Rows are points. The last column is the point's height on a tilted bowl or saddle (a function of degree 2), plus a little noise. Count its main directions that bend up, bend down and stay straight.
(in the rows, 128 means zero)

Points:
[[135 113 117]
 [143 105 115]
 [158 126 115]
 [ 80 106  91]
 [ 74 167  86]
 [178 117 102]
 [171 131 107]
 [ 38 141  47]
 [130 136 121]
 [ 79 113  94]]
Directions: 0 up, 2 down, 0 straight

Points, 11 rows:
[[ 85 140 106]
 [130  90 102]
 [149 109 106]
 [ 70 129  96]
 [166 121 101]
 [142 113 109]
 [108 106 108]
 [108 153 113]
 [131 123 113]
 [ 45 127  74]
 [221 138  51]]
Directions: 0 up, 2 down, 0 straight

Points (17 x 4):
[[144  81 170  92]
 [123 124 126 127]
 [109 120 171 113]
 [139 115 178 101]
 [113  93 113 120]
 [117  68  92 101]
 [109  95 114 120]
 [183  95 108  92]
 [133 151 102 113]
 [ 98 160 111 113]
 [147  95 147 112]
 [ 61 147  88  82]
 [ 98 125 102 117]
 [ 71  70  94  82]
 [101 177 127 110]
 [189  74 195  26]
 [131  68  84  98]]
Directions: 0 up, 3 down, 0 straight

Points, 16 rows:
[[116  96 112 104]
 [ 74 138 209  63]
 [130 106 116 106]
 [139 170 134  95]
 [176 137 121  95]
 [129 167 134  98]
 [105  83 141  97]
 [142 161 163  90]
 [132 124 115 107]
 [175 124 112  97]
 [124  81  88  98]
 [ 46 170  87 109]
 [118 163 186  80]
 [139 132  96 106]
 [167  80  60  82]
 [118  61 155  92]]
Directions: 0 up, 2 down, 1 straight

Points:
[[168 159 108 163  99]
 [ 97 107 104 133 113]
 [107  70 119  65  86]
 [ 92 172 153 117  91]
 [152 139 185 129 103]
 [130 107 112 134 121]
 [177  93 169 101  98]
 [126 137 162  57  83]
 [ 98  95 189  82  86]
 [ 68  96 142 112  98]
 [177 136 115 136 107]
 [103  72 174 120 102]
 [ 77 151 146 128  97]
 [ 90 170  98 106  86]
 [ 96 132 104 161 107]
 [132 132 191  55  72]
 [117 123 167 118 113]
 [158 148 104 114 105]
 [ 35 145 144 151  63]
 [204 117 159 101  84]
 [108  80  63  89  81]
 [109 120 162 156 114]]
Directions: 0 up, 4 down, 0 straight

Points (49 x 7):
[[ 68 148 109 141 163 175 160]
 [ 89  68 115 169 120  78 157]
 [187 153 169 109  99 207  97]
 [ 96 112 151 169 103 151 127]
 [173 121 101  77 106  87 147]
 [179 155  81 103  64 130 127]
 [135 126 153 101 122 130 110]
 [ 64 121 107  93 189  84 106]
 [176  94 110 126 118 138 145]
 [174 119 122 109 116 136 120]
 [173 191 151 124 193 186  85]
 [166 103 163 118 153 182  87]
 [192  99  60 154 141  69 249]
 [180 114 141 174 165 168  98]
 [161 206  87  91 144 127 172]
 [ 91 112 210  80  94 136 193]
 [158  74 145 115  93 165 143]
 [134 202 148  76 127 102 159]
 [170  65 151 134 121 151 147]
 [ 95 132 100 150 169 123 116]
 [115  97 132 157 119 110 126]
 [120 123 137 115 179  82  72]
 [151  97 161 142 120 146 118]
 [182 140 126 108 104 112 127]
 [148 158 115 119 123  69 131]
 [ 56 190  75 147 118 136 142]
 [169 138  75 125 146 127 143]
 [137 126  79 118 179 170 103]
 [143 117  89 123 189 136  91]
 [169  83 121 169 188 102 114]
 [152 191  70 131 105 135 135]
 [145 156 121 165 167  95 110]
 [118 134 161 116 154 100  98]
 [157  96 121 116  88 105 137]
 [129 106  65 182 229 141  95]
 [121 119  97 147  91 173  97]
 [140 176 104  93 108 130 134]
 [125  90  95 161 110  61 152]
 [135 109 141  60 105 143 122]
 [115 114  70 148 135 129 126]
 [150 142 102 146 109 186  99]
 [130  81  95 119 153 218 137]
 [118 124 139 161 164 159 108]
 [155 151 107 123 156 138 111]
 [ 99 107 160  33 142 117 115]
 [141  88 125  95 103  98 136]
 [105 140 110 133 178 152 111]
 [174 155 128 199  99 105 106]
 [ 34 155 172 132 138  46 195]]
Directions: 2 up, 1 down, 3 straight

Points:
[[117  94 126 120 136 106 147]
 [129 145 151 158 113 117 159]
 [ 95 217 101 128 138  55 199]
 [139 127 144 183 141 137 162]
 [131  87  67 174  86 141 171]
 [141  96  95 173 120 104 161]
 [ 76 178  90 135 150 162 149]
 [161 127 119 143 177 121 150]
 [181 110 194 195  63  96 188]
 [113 125  93  42 128 109 161]
 [118 119 146  98  85 105 152]
 [212 140  98 107  94 134 158]
 [147 143 175  75 180 127 170]
 [ 90 149 135 141 122 106 159]
 [125  79 133  97 180 149 148]
 [126 161 132 132  82 135 154]
 [ 80 139 167 122 135 107 155]
 [186 106 133 121 135 125 147]
 [171 146 133 179 152 191 167]
 [139 131 111 111 115  51 176]
 [ 96  99 146 110 124 142 138]
 [138 161 180  87  42 147 155]
 [154 111 204 200 144 147 184]
 [137 116 120 187  70 119 174]
 [ 85 136 130 159  59 179 164]
 [ 88 198 149 111 174 150 147]
 [ 73 105 108 154 158  75 175]
 [ 90 145 126 109 136 117 144]
 [137 156 180  92 143 195 148]
 [175 100 114 148 156  69 161]
 [ 91 165 163 166 106 120 173]
 [127  89 100 109 108  99 151]
 [146 183  98 124  99 173 157]
 [ 93 139  97 191 175 144 172]
 [108 113  86 105 174 155 139]
 [147 108  93 103 208 103 151]
 [135 131 139 214 128 100 192]
 [126 138  99 102 227 107 150]
 [204  90 146 124 128 110 155]
 [107 121  85  98 193 156 140]]
Directions: 4 up, 0 down, 2 straight

Points (69 x 9):
[[ 88 188 186 156  81  90 109 182 102]
 [166  85 165 138  65 162  94 133  93]
 [ 96  88 138 120 155 132  35 152  76]
 [109 113 163 134  73 186 187 117  90]
 [193 107 144 107 118 143 132 138 103]
 [129 155 133 172 114 119 121 138 116]
 [133  66 151 162  82 129 101 127  99]
 [140 155  60 155 174 122 179  92  80]
 [120 143  79 136 144 139 164 123 107]
 [136  92 141  85 222  87 132 115  75]
 [191 128 146 118 149 124 199 157  98]
 [ 97 125 122 144 140 179 187 111 100]
 [158 115 145 177 111 154 161  96 106]
 [144 161 113 123 159 109 106 147 114]
 [113 120 152 175  18  89 144  87  68]
 [ 71  94 113 224  91 139 158 114  73]
 [ 87 127 147 156 204 171 148  98  92]
 [ 87  88  75  95 203 101  63 133  58]
 [ 80 115 125 122 133 142  76 160 101]
 [119  96 154  57 162 140  99  56 101]
 [103 164 183 144 119 165  35  62  92]
 [128 166 106 141 137 190  81 120 106]
 [132  71 160 103 110 138 161 112 103]
 [101  95  90 153 106 154 105 141 104]
 [ 97 141 101 157  82  97 144 162 105]
 [100  77 190 207 104  40 117  94  51]
 [121 182 117  91 151 149 126  62 102]
 [ 74  88  77  83 116 144 115 182  80]
 [ 84 166 110  81 172 120 119 151 105]
 [134 149 230 167 182 115 134 126  77]
 [152 129 100 176 113 137 141  58 112]
 [114 107 153  98 103 114 157 147 114]
 [105 136 153 145 171 200 188  72  83]
 [183  97 125 104 123 146 124 111 110]
 [102 210 116  91 149 139 135 129  99]
 [113  97 106  76 119 144 108 108 113]
 [117  92  90 101  97 126 165 102 103]
 [131 154 103 155 130 105 142  78 107]
 [129 132 183 117  96 173 186 120  93]
 [163 113 177 119  91 157 104 116 106]
 [ 61 124 128 170 110 162 196 122  87]
 [ 92 100 135 126 145  60 129 145 104]
 [ 89 159  83 220 140 125 141 155  81]
 [ 91 180 230  98  67 123 100  69  54]
 [167  97  93 121 127 134 106 114 111]
 [ 36 144 117 216 127 114 158 124  71]
 [129 194 137 100 131 138  73 139  99]
 [136 121 149 129  88  92 120 104 110]
 [152 135 119 123  87 110 137 139 114]
 [145 123 170 100  86 143 105  73 113]
 [162 145 119 184 132 123 104 148 103]
 [ 80 107 150 132 162  69  77 144  88]
 [112 126 177  85 122 150 154 187 112]
 [142  73 150 167 175  81 121  50  83]
 [140 116 103 148 103 114  53 110  99]
 [165 211  77  91 184 160 158 138  75]
 [ 44 134  99 160  93 131 111 113  89]
 [155 101 183 191  65 152 141 112  86]
 [157 100 146 160 104 133 149 104 111]
 [113 144 135 147 143 140 172 171 125]
 [163 118  67 145 105 107 115 138  94]
 [102 146 170  98  91  57 103 170 100]
 [138 109 132 158  55 110  77  86 101]
 [124 111 152 102  87 167  84 123 110]
 [164 123  96 126 123  47 144  99  85]
 [140 137 139 133  97  71 151 138 111]
 [158 105 135 163 147 157 146 134 109]
 [103 113 146 164 130 128 135 123 117]
 [113 104 152 204 138 113 162 160 103]]
Directions: 1 up, 7 down, 0 straight

Points (71 x 9):
[[124 129 124 218 111 150 112 140 101]
 [134 158 130 134 179 181 116 119 126]
 [170 165 162 181 141 110 122  83 101]
 [141 105  81 117 143 195 121 159 106]
 [130 113 106  79 216  64 170 142 126]
 [158  88 174 155  98 149 164 166 107]
 [ 91 140 126  71  73 131  61 163  78]
 [153 114 190 107  79  78 164 186  91]
 [101 105 106 118 121 147 135 116 116]
 [134 161 108 108  52  88 114  94 117]
 [115  81 159 160 160  50 126 119 115]
 [131 163 132 124 123 146  89 135 133]
 [169 101 134 142  77 115 112 182 106]
 [126 113 131 149 143 159  96 112 125]
 [153 138 166 105 142 147 188 155 115]
 [ 82 195 170 104 149  88 201  99  66]
 [140 144 103 173 119  91  92 163 112]
 [134 141 114 213  66  54 172 124 115]
 [ 78 191  75  77 135 157  88 131 106]
 [195 198 134 160 103 150 103 135 137]
 [143 108 147 167 113 153 116 140 120]
 [162 166 136 124 167 155 128 134 118]
 [115 119 138 112 114 104 138 108 114]
 [150 133 120 164  70  70 155 145 122]
 [242  97  63  83 185 139 146  73  22]
 [134 159 135 195  81 102 173  51 100]
 [148 120 105  93 115  99  70 133  84]
 [135 126 161 154 150  59 122 104 104]
 [126 147 130 142  82 176  89 148 138]
 [129 133 119 118 152 112 110  92 117]
 [ 75 160 152 152 152 172 105 171 106]
 [129 149 141  83 121 117 140  99 105]
 [108 141 147 138 118 143 117 151 126]
 [152 115  98 104 139 106 155 162 109]
 [161  36 154 105 133 159  88 151  88]
 [153 146 120  95 122  98 123 126 101]
 [141  76  93 143  84 142 151 122  91]
 [ 99 152 133  41  51 141 155  96  48]
 [ 20  87  77 106  87  77 119 159  67]
 [126 151  88 120 115 110 117 122 117]
 [159 145 122 156 124 132 140  55 109]
 [113 135 148 115 101 152 147 131 118]
 [ 91  34  79  74 161 120 106 134 110]
 [124 158  58 101 112 133  80 130 100]
 [134 157 128  78 111 132 148 143  99]
 [190  94 139 143 129  95 139 162 121]
 [140 142 107 146  85 121 103 185 112]
 [123  94 101 139 175 155 172  86 120]
 [158 113 168 135 102 183  95 159 121]
 [107 141 187 173 172 105 117  76  81]
 [141 121 113 117 103 162 182  99  94]
 [119 126  52 155 125  73 203 185 101]
 [148  99 167  78 176 107  93 137  99]
 [100 117 179  87 103 136  93 168  89]
 [ 64 152 149 147 123 163 143 200  83]
 [120  82 173 136 146 188 104 158 109]
 [ 76 143 105 130 133 152 103 113 132]
 [182 107 123 165 104 159 110 157 114]
 [176  95 151  96 116  54  79 180  61]
 [ 48 127 136  17  99  75  88  85   7]
 [166  73 139 146 168 147 133  72 106]
 [114 142 227  93 127 120  72 182  73]
 [ 69 124  62 112  99 186 154 108  84]
 [112 137 184 161 105 143 156 221  84]
 [123 152 149 140  88 110 122 125 133]
 [159 140  87 144 152 157 142 143 113]
 [  9 164 122  95 163 168 160  94  96]
 [190 103 162 105  89 118 148  97  95]
 [143  94 160 106 118 160 135 123 113]
 [162 113 135 143 148 115 197 124 119]
 [168 145  84 143 139 208  95  71 112]]
Directions: 1 up, 5 down, 2 straight

Points:
[[138 213  95 124 192 117 110  82  84]
 [121 111 145 145  82  87 134 114 109]
 [119 130 120 154 155 149 209 141 134]
 [118  88 140 165  85 146 157 126 115]
 [123 155 153  81 107 172 177 150 124]
 [102 121  81  86 101  99 150 125  93]
 [235 125  88 196  82 152  81  84  48]
 [128 122  93 124 200 103 153 118 119]
 [ 78 100 117  92  86  80 140 102  75]
 [ 28 100  80 208 119 141 113 142 144]
 [157  99 159 106 138 103 153 168 128]
 [ 96 195 176 196 107  70 141 155  91]
 [171 181  71 108 134 140 130 111 108]
 [ 79 104 173 182 154 147 102 185 147]
 [100 127 156 122 101  99 158 113 103]
 [109 196 185 165 138  83  74  94 108]
 [ 74 111 112 147  98 129  42  84 156]
 [103  91 154 144 125  74 140 126 120]
 [144  99 104 126 150 128 131 213 121]
 [ 65  87 151 104 118 119 132 114  98]
 [ 92 119  72 141 103 110 134 183 108]
 [ 91 175 119 175 192 129 109 120 168]
 [109 217 213  91 162  64 137  82   7]
 [164 165 114 147  61  75 211 126  96]
 [138 136 190  96 121 139 146 123 107]
 [104 116  98 168  67 187  69  52 108]
 [158 155  97 112 103 146 142 133 131]
 [ 61 155 102  97 127 109 106 153 111]
 [125 100 119 104 169 202 162 120 112]
 [174 172 155 126 118 135 100 105  91]
 [ 83 158 126 118 192 136 163 153 123]
 [ 72  94 121 119 118 148  99 129 125]
 [132  98 132 150 206 135 134 192 134]
 [ 98 178  91 153 146  81 154 148 119]
 [ 85 102 141  90 128 134 154 103  95]
 [184 160 144 115 112 154 110 141 111]
 [148 187 126 163 111 166  64 110 109]
 [ 98 135 138 156 133 127 106 120 141]
 [165 166  96 135 125 109 144 100 104]
 [ 85 176 129 209 180 186 150  95 136]
 [ 92 162 212 120 103 132  93 154  94]
 [124 131  94  76 125 122 111 171 105]
 [145 167 100  85 137  59 180 136  81]
 [127 151 112 132 121 126 173 180 125]
 [ 91 176 135 125 137  77 149  87  87]
 [143 104 169 173  60  81 147  54  64]
 [ 94 173 208 100 190 112 124 169  75]
 [160  88 179 154 154 124 175 117 121]
 [137  74 100  89 118 138 149 169 125]
 [140 152 149 112 129 118 127 112 110]
 [154 117  64 146 125 206 189 162 142]
 [121 132 159 128 181  63  94 112 114]
 [157 137  99 103 107 147  76 142 115]
 [115 160 121 204 177  99 165 123 138]
 [145 165 154 143 179 107 136 156 114]
 [ 74 143 151 115 137 113 104 110 122]
 [158 162 164 209 154 109 100 115 105]
 [ 94 160  76 172 145 140  91 111 157]
 [106 145 135 113 150  86 125 110 108]
 [134 115  71 173 156 141  96 129 140]
 [127 114 127 171 116 135 167 215 116]
 [160  75 113 131 103 133  95 142 127]
 [103 156  56 106 139 120 154 100 105]]
Directions: 1 up, 5 down, 2 straight

Points, 62 rows:
[[179 183  85  88 160 140 138 112 164]
 [ 90 156 104 145 168 137 120 150 138]
 [121 193 124 127 130 187  90 169 165]
 [163 120 137  85  66 197  65  90 107]
 [130 177 172  97  99 193 176 150 166]
 [146 129  94 114 158 142 150 105 155]
 [ 92 117 141 190 162 121  92 181 118]
 [144 163 161 141  78 109 159 159 120]
 [152 147 114 110 178 127 142 159 165]
 [101  88  84 127 139  98 169 133 141]
 [114 118 105 113  82 114 157 108 148]
 [131 116 129 156  88 170 167 138 121]
 [146 115 110 165  99 163  95  73 100]
 [139 148 170  21 128  77 135 164  62]
 [130 107 108 125 142 137 179 135 153]
 [117 110 115 152 147 141 134 100 118]
 [179  96  98 126  69  63 134 184 106]
 [108 125 127 167 103 142 114 141 118]
 [159  75 109 178 189 133 109 131 136]
 [115 143 121  79 123  85 177 179  95]
 [108 143 118 180 152 174  45 119 103]
 [ 90 138 102  95 117 160  97 123 117]
 [109 116  69 142 166 144 119 142 141]
 [111  97 129 152 107  90 150 132 126]
 [133  91 172 104 151 116 120 117 132]
 [167 132 152 154 197 197 104 126 199]
 [103 115 185 125 159 143 155  53 107]
 [207 139 128 119 144 143 106 155 177]
 [159 166  97 135 195  87  96 185 170]
 [ 82 189 199 123 147 123  94 145 190]
 [157 118 137 111 148 125 120 121 148]
 [ 65 167 131 135 142  78 126 198 134]
 [114  70 170  24 156 101 140  60 107]
 [105  83 192 173 183 119 135  47  23]
 [163 137 130 136 147 110 114 127 144]
 [123 144  95 103 185 162 100 124 155]
 [ 95  95 173 128 173 115 158 110 116]
 [ 87 197 125  57 155 136 134 170 107]
 [104 114 123 124  85 110 138  89 146]
 [113 147 161 186 112 116 169 166 136]
 [107 193 106 139 132 189 117 126 168]
 [156 138 145 163 170 188 201 231 234]
 [108  91 167 166 119 132 152 146 114]
 [164 146 168 210  93 130  67 189 120]
 [159 110 104 137 123 146 118 180 135]
 [147 147 164 117 125 214 129 217 156]
 [113 163 170 132  57 109 152  90 162]
 [156 191 107 173  94 132  66 109 128]
 [ 80 130 122 126  99 136 158  87 156]
 [116  48 187 144 112 126 128 130 103]
 [ 30  79 204 133  76 112  38 111 104]
 [102 160  80 136 149  97  87 114 108]
 [112 149 151 167 127 131  97  79 106]
 [143 108 141 100 113 155 122 102 132]
 [143 130 172 179 164  82 156  68  73]
 [171  89 163 172  99 184 117 148  74]
 [111 147 115 126 194 159 146 173 190]
 [101 104 126 149 168 191 199 113 195]
 [129 206 115 106 111 113  94 202 117]
 [101 128 133 118 135 124 158 190 135]
 [123 112 131 112 137  70  98  89 136]
 [ 96 112 134  86 170  93  67 133  94]]
Directions: 3 up, 3 down, 2 straight

Points (70 x 9):
[[201 107  84 116 138 114  83 134 155]
 [106 122  94  60 107 102  81 100 163]
 [146 156 160 118 133 131 145 162 127]
 [171 153 168 132 116  80  95 124 142]
 [182 212 134 132 126 141 117 153 120]
 [ 95 153 142 123 143  57 148 113 142]
 [173 186 176  67 137 124 194 135 154]
 [121 144  86 192 147 132 117 160 139]
 [139  66 100 220 107 110 105 137 189]
 [181 109 165 140 101  84  39 165 197]
 [107 164 126 199 193 131 110 112 149]
 [137 133 187 125  74 108 198 123 179]
 [214  98 102 125 183 144 128 128 154]
 [ 93  84  96 111 137  86 101  74 167]
 [157 148 111 160  69 121 138 147 130]
 [181  95  67 142 113 133 152 114 146]
 [134  55 175 135 108 129 107 141 174]
 [188 133 151 155 172 110 158 151 148]
 [150 143 195 123 138 178 120 191 174]
 [174 124 177 214  81  54  98  50 235]
 [143 148  89  75 111  67 121 187 156]
 [146 151 160  92  84 129 133  89 137]
 [203 108 109 103  89 152 141 160 164]
 [145 104 144 130 123 126 178  95 134]
 [115 191 122  99 143 130 122  94 113]
 [215 180 131 139 166 109 102 148 136]
 [102 184 115 135 175  77 121 165 137]
 [135 145 131 128 134  96  93 100 126]
 [120 172 152  58 136 127 153 119 135]
 [130 127 160 192  77 150 112 119 137]
 [146 150 125 148  81 135 142 130 117]
 [149 188 115 102 159 164 160 159 131]
 [ 89 102  79 151  95 166 111  90 130]
 [159  83 121  90 128 119 108 157 158]
 [134  69 158  73 100 193 115 161 202]
 [132  64 113 131 115 200 119 150 174]
 [135 131 117 157 113 155 117  99 114]
 [156 142 106 180 129 166 128 183 151]
 [129 171 139 171 115  93  92  76 138]
 [103  82  76  63 110 133 196 142 179]
 [191 155 104  58 138 229 156 137 201]
 [128 126 143 140 127  90 162 152 138]
 [145 120 186 113 175 145  71 117 164]
 [128 233 135 105 132 101 135 152 116]
 [120 147  91  77 103 122 148 146 126]
 [ 57 151 124  29 138 142 129 171 175]
 [121 145 124  71 144 128 101 112 134]
 [ 58 178 132 163  99  96 133 102 119]
 [120 140 120 130 157 142  70 126 138]
 [135  51 127 162 216 101 104 123 211]
 [190 120 131 186 159 150 153 120 146]
 [116 133  87 192 158 168 199 107 148]
 [162 151 102  81 115 105 158 112 121]
 [157  84 161 102  87 119  57 154 184]
 [117 127  99 120 106 142 114 191 138]
 [179 157 134  85 124 132 236 136 171]
 [184 115 101 108 111 141 147 141 138]
 [ 98 180  95 152 123 133 152 115  99]
 [161  82 122  86  77 132  77 134 171]
 [154  99 103  93 137 120 160 131 138]
 [ 75 141 140 177 121 117 110 209 144]
 [136  97 171  84 138  82  83 139 175]
 [ 68 108 185  89 149 108  99 151 176]
 [ 95 118 106 119  80 143 164 133 125]
 [164 142  76  93  98 131  80 114 139]
 [130 103 129 117 124 114 149  84 128]
 [116  89 190 125 180 152 129  24 183]
 [157 121  81  87 132 113  58 180 180]
 [160  60 178 121 148 152 126 159 181]
 [159 153 182 129 110 114 139  98 132]]
Directions: 7 up, 0 down, 1 straight

Points (62 x 9):
[[149 176 106 138  66 160 137 167 101]
 [144 138 125 150  88 108 105 149  89]
 [129 152  84 104 168  56 115 108 152]
 [102 160 103 150 138  89 123 167  95]
 [ 93 139  97 142 182 185 145 114  88]
 [108 116 158 165 207 103 109  68 103]
 [119 133 115  98  79 120 171 113 129]
 [165 121 118 178  99 145 153 127 124]
 [105  55 128 116 102  94 100 120 107]
 [102 139 176 136 162 118 215 181 106]
 [162 101 119 130 177 151 130 177  91]
 [178  92  73 183  95 203 100 157  75]
 [117 120 131 106  64 129 112 163 130]
 [138 145 147 139 116  84 139 164 111]
 [108 126 141  58 177 133 167 142 124]
 [114 142  78 117 144 137 146 155 105]
 [207  73 106 137  63 128 145 130 125]
 [184 185 151 122  78 135  89 120  74]
 [177 155 111  74 161 132 138 102 111]
 [167 167 128 125  64  85 163 134  81]
 [101 180 134  91 130  97  84 131 124]
 [132 156 157 145 116  97  96 112  92]
 [124  72  92 155 158 124 164 113  90]
 [ 95 100  92 140 140 121 120 150  88]
 [150 128 114 152 152  94 107 167 101]
 [114 173 144 137 184 111 129 132 144]
 [142 121 166 142 172 172 131 101 107]
 [165 137 133 153  68  71 143 133  77]
 [ 78  67  74 131 125 155 155 125  69]
 [134 100 178 164 117 126 116  76  81]
 [100 114  69 106 154 149 181 177  79]
 [129 249  70 105 104  83 119  82  51]
 [159 116  61  89 124 109 101 136  98]
 [102 180 102  88 121 159 156 105 114]
 [155 141 203  96 139  84 126 118 110]
 [125 104 162 165 113 111 138 109 102]
 [140 117 118 100  97 119  99 158 109]
 [158 110 125 145 136 137 154 166 115]
 [187 137 113 142  98  99 151 117 106]
 [113 137 139  95  90 108 136 145 134]
 [166 101  98 116 103 137  97 186  70]
 [199 136 129 116 121 171 163 145 122]
 [ 72 116 165 177  77 106 114 106  73]
 [106 155 157 119 115 119 117 123 118]
 [127 157 127 198 111  49 121 177  36]
 [164  84 124 114 132 126 152 122 118]
 [142  82 116 105 140 132 108 104  96]
 [154 139 120  53 203 122 105 159 118]
 [ 85 163 137  88  63 167 105  97 136]
 [132 200  83 112 136 138 169 132 110]
 [100  85 154 186 155 131 113 201  55]
 [136 121 131  90 191 101 125  81 129]
 [208 156  67 138 138 111 122  97 113]
 [ 80  76  97 127 199 121 201  98  82]
 [ 75 123 113  97 139 150  65 182  83]
 [108 155 119 167 178 156 103 147 102]
 [128 121 141 102 128 119  79  72  82]
 [ 93 167 205 108 178 170  91 132 105]
 [110 128 136 114 202  73 167 144 176]
 [ 63 187 121 129 181 107 136 151 137]
 [145  60 105 169 162  98 139 131  90]
 [157  92 133 101 125 113 112 145 114]]
Directions: 2 up, 4 down, 2 straight
